Each row is a point. Each copy is the shape, with its points in the same order, turned, moved and blurred by noise. Say if it was mirrored as well.
In the rows, zero is written as 128.

Shape (6 x 2)
[[104 135]
 [ 99 123]
 [134 167]
 [153  65]
 [120 160]
 [101  84]]
Copy 1 (6 x 2)
[[126 137]
 [115 135]
 [168 122]
 [ 91  57]
 [156 136]
 [ 74 110]]
Copy 1 is: only turned
Copy 2 (6 x 2)
[[ 98 111]
 [103  98]
 [ 99 153]
 [181  92]
 [ 94 138]
 [131  71]]
Copy 2 is: only turned
Copy 3 (6 x 2)
[[151 115]
 [143 101]
 [159 156]
 [ 63 115]
 [160 143]
 [110  83]]
Copy 3 is: mirrored
Copy 4 (6 x 2)
[[117 144]
 [123 156]
 [ 89 112]
 [194 112]
 [ 90 127]
 [165 159]]
Copy 4 is: mirrored

Shape (7 x 3)
[[101 122 178]
 [143 129 121]
 [145 176  84]
 [103 105 137]
 [110 183  94]
 [103 132 112]
 [144 109 193]]
Copy 1 (7 x 3)
[[116  96  80]
 [146 134 136]
 [122 166 170]
 [144 142  89]
 [ 82 170 154]
 [123 153 114]
 [150  66 104]]
Copy 1 is: only turned
Copy 2 (7 x 3)
[[ 84  86 130]
 [149 107 133]
 [174 128 183]
 [106 127 119]
 [146 133 196]
 [118 137 140]
 [106  60 100]]
Copy 2 is: only turned
Copy 3 (7 x 3)
[[189  90 112]
 [133 135 123]
 [ 80 128  97]
 [160 100 146]
 [ 84  92  95]
 [125  95 132]
 [206 135 108]]
Copy 3 is: mirrored

Shape (9 x 4)
[[141 168 148  81]
 [110  55 121 134]
 [134  76  80 134]
 [119 126 130 100]
 [189 186 133 107]
 [ 91  95 116 122]
 [115  87  86 143]
 [106 152 140 129]
 [107  72 133 151]]
Copy 1 (9 x 4)
[[ 84  98 115 144]
 [178 177 139 158]
 [175 175 111 118]
 [112 146 121 141]
 [ 98  69 106 101]
 [129 178 138 142]
 [161 182 125 117]
 [ 99 139 158 128]
 [171 166 156 143]]
Copy 1 is: only turned
Copy 2 (9 x 4)
[[180  98 145  88]
 [110 142 133 190]
 [137 121 116 202]
 [142 102 138 130]
 [224 116 104  94]
 [108 107 122 158]
 [120 112 100 194]
 [129 120 106  92]
 [104 154 117 173]]
Copy 2 is: only turned
Copy 3 (9 x 4)
[[154 165  85 139]
 [132 113 196 106]
 [149  85 179 148]
 [147 131 121 119]
 [165 166  87 196]
 [124 107 152 103]
 [123  75 172 137]
 [116 136 105 133]
 [110 128 178 113]]
Copy 3 is: only turned
Copy 4 (9 x 4)
[[131  71 127  95]
 [174 173 123 160]
 [169 179 160 127]
 [149 120 124 115]
 [106  67 181  95]
 [155 162 106 120]
 [152 185 146 127]
 [113 116 109 110]
 [149 170 124 164]]
Copy 4 is: only turned

Shape (12 x 6)
[[ 94 130 113 129 109 156]
 [100 137 149 109 120 162]
 [111  92 138 111 108 134]
 [234 109 115 162 153 100]
 [ 97 155 147 168 111 137]
 [ 86 125  89 129 139 148]
 [139 145 156 130  95  67]
 [141 134 123 144 107 137]
 [118 141 104  93  64 131]
 [124 134 136 114 103 184]
 [130 101  92 119 137 128]
 [244 154 136 114 156  71]]
Copy 1 (12 x 6)
[[142  83 165 100 115 110]
 [159 103 165 127 108 137]
 [130 127 165 126 137 102]
 [110 180  41  85 129 114]
 [118  82 145 131  79 125]
 [164  73 142 112 117  85]
 [ 79 104 111 159 142 138]
 [117 113 132 100 110 129]
 [116  76 165 102 170 136]
 [152 116 179  94 115 141]
 [146 111 115  99 143  87]
 [116 172  23 113 166 170]]
Copy 1 is: only turned
Copy 2 (12 x 6)
[[142 144 148 166 149 151]
 [118 156 161 161 141 109]
 [153 123 173 158 122 126]
 [177  95 133  29 116 117]
 [ 91 138 143 135 145 155]
 [155 117 133 165 173 144]
 [112 127 113 125  65 134]
 [141 147 142 114 134 144]
 [167 178 137 163  99 151]
 [140 176 177 139 151 120]
 [178 104 141 141 137 124]
 [154 121  89  38  90  65]]
Copy 2 is: mirrored
Copy 3 (12 x 6)
[[145  99 117 162 128 118]
 [117 114 120 157  94 111]
 [132 148 133 176 133 122]
 [126 151 234  87 179  94]
 [159 102 147 137  93 150]
 [153 102  98 138 147 113]
 [104 139 176 132 129 186]
 [138 106 165 140 133 121]
 [ 94  86 138 188 149 145]
 [121  97 138 175 103  93]
 [137 133 133 143 172 103]
 [ 61 148 231  68 165 117]]
Copy 3 is: mirrored

Shape (14 x 8)
[[103 138 130 153 120 130 102 116]
 [213 115 142 118 128 132 108 130]
 [194 126 122 145 133 153 131 133]
 [123 116  44 118 150 139 136  99]
 [129 143  34 104 135 139  96 110]
 [108 120 104  49 175 140 113 152]
 [107 164 114 133 134  87 103 122]
 [104 142 155 150 124 144  95  48]
 [102 171 133 151 127 139 126 145]
 [110 108  51  89 121 142 104 143]
 [112 169 156 122 154 146 199 146]
 [138 124 129 141 217  94  94 150]
 [152 148 133 102 151 156 112 124]
 [107 168 153 142 168 120 104 154]]
Copy 1 (14 x 8)
[[139 125 124 148 138 158 116 142]
 [ 98 111  88 162  70 142 115  78]
 [ 90 100  81 171  92 133 113 110]
 [ 59  94 117 112 140 131 161 157]
 [ 43 125 151 133 137 136 168 143]
 [ 91  94 189 100  85  92 127 120]
 [115 114 148 136 166 154 115 102]
 [144 103 123 139 123 228 120 154]
 [138 102 145 172 154 132 103 139]
 [ 80 135 151 116 120 101 175 146]
 [152  22 136 159 136 106  94 131]
 [ 79 123 130 101 127 125  41 105]
 [ 98  89 142 159  87 144 110 119]
 [132 108 163 152 141 129  62 115]]
Copy 1 is: mirrored
Copy 2 (14 x 8)
[[121 129 112 131 123 135 140  96]
 [140 176 125 140 211 175 118 146]
 [157 162 111 127 178 176 108 146]
 [185 124  77 148 130 109 151 169]
 [172  87  70 155 164 128 179 164]
 [133 117 135 114 147 127 205 196]
 [ 84 123  97 159 134 133 151 133]
 [125 151 117 117 160  96 156  53]
 [109 117 101 101 114 158 130 123]
 [177  80 125 156 136 133 179 178]
 [ 92 154 108  59 103 124 120 171]
 [103 198 103 150 127 167 196 155]
 [132 144 106  97 169 137 161 136]
 [ 79 149 105 116 117 175 170 131]]
Copy 2 is: only turned
